Every row gives one point. The last column is the point's height on a tilted bowl or saddle (a function of degree 2), plus a little noise. Along how many of its main directions does it bend up, bend down or stay straight?
In the rows, zero is written as 128.

Points:
[[129 121 131 117]
 [ 79 143 119 102]
 [128  63 145 135]
 [ 95  93 111  80]
 [115 186 140 162]
 [155 180 173 112]
 [124 191  75 225]
 [155  84 143 132]
 [127 105 128 112]
 [127 144 178 120]
 [ 93 150 137 118]
 [154 145 164 111]
 [152 112 106 114]
 [108 144 144 118]
 [123 188 161 149]
 [154 153 184 110]]
Directions: 1 up, 1 down, 1 straight

Points, 16 rows:
[[ 94 174 158 160]
 [108 140 134 131]
 [ 91 154  83 167]
 [105 146 125 135]
 [122 132 120 126]
 [ 60  96 147 179]
 [ 62 152 135 168]
 [ 47  75 116 212]
 [136 151  89 142]
 [ 89 176 130 160]
 [181 108 152 137]
 [110 151 158 139]
 [127 136 144 126]
 [152 179 129 145]
 [ 99 110 145 140]
 [139 140 112 126]]
Directions: 3 up, 0 down, 0 straight

Points (22 x 5):
[[108 196 137 122 108]
 [157 131 129  86 155]
 [100  82 149 111 147]
 [ 99 109 141  95 143]
 [103 145 128 128 147]
 [121 151  95  84 163]
 [102 103 147  35 144]
 [139 147 211 131 191]
 [117 154 105 145 157]
 [201 172 116 159 153]
 [113 134 110 113 150]
 [114  93 115  92 140]
 [154 103 132 134 146]
 [150  79 125 148 129]
 [ 80 118  86 129 174]
 [147 106  75 192 134]
 [183 118 177  81 196]
 [142 128 106 109 151]
 [143  79 154 139 156]
 [160 122  88 153 145]
 [154 152 100 126 154]
 [125 115 175 146 181]]
Directions: 2 up, 1 down, 1 straight

Points (39 x 7):
[[ 99 122 128 133 140 114 133]
 [116 106 145 130 165 146 120]
 [162  92 154 179 150 115  97]
 [174 159 124 117 118 114 108]
 [147 101 137 127 130 119 121]
 [171 146 137  79 192 108 106]
 [117  60 150 131  86 136 122]
 [108 163  55 116 100 146 105]
 [125 109 139  71 100 124 117]
 [122 137 107 156 136 126 125]
 [ 94 171 143 137 178 223  74]
 [117 102 143 177 143 123 123]
 [149 127  50  81 140 116  81]
 [154  88  60 109 156 145  86]
 [128 103 132 152 107 136 131]
 [146 125 148 148 151 139 117]
 [114  90 125 111 110  92 128]
 [ 73 143 121 117 138 174 113]
 [224  77  60 123  45  61  16]
 [138  85 140  93 152 135 117]
 [108 125  98 152 114  96 146]
 [112  81 137  55 118 109  98]
 [166 140 130 141 117 147 114]
 [177 163 181 127 133  60  77]
 [127  79  95 122 104 142 122]
 [179 122 142 134 120  53  83]
 [142  91 116 178 136 152 106]
 [154 144 125 179  88 119 116]
 [142 107 145 115 103 111 124]
 [187 129  86  58 163 116  86]
 [142 112 135 192 146 167  92]
 [143 130  95 121 164 150 109]
 [147 161 120 137 160 159 108]
 [183  97 133 211 151 130  64]
 [109 146 182 128 184 128 108]
 [163 166 140 165 115 129 102]
 [116 113 149 134  86 100 139]
 [126 106 103 108 113 140 125]
 [125  97 134 106 128 144 126]]
Directions: 1 up, 5 down, 0 straight
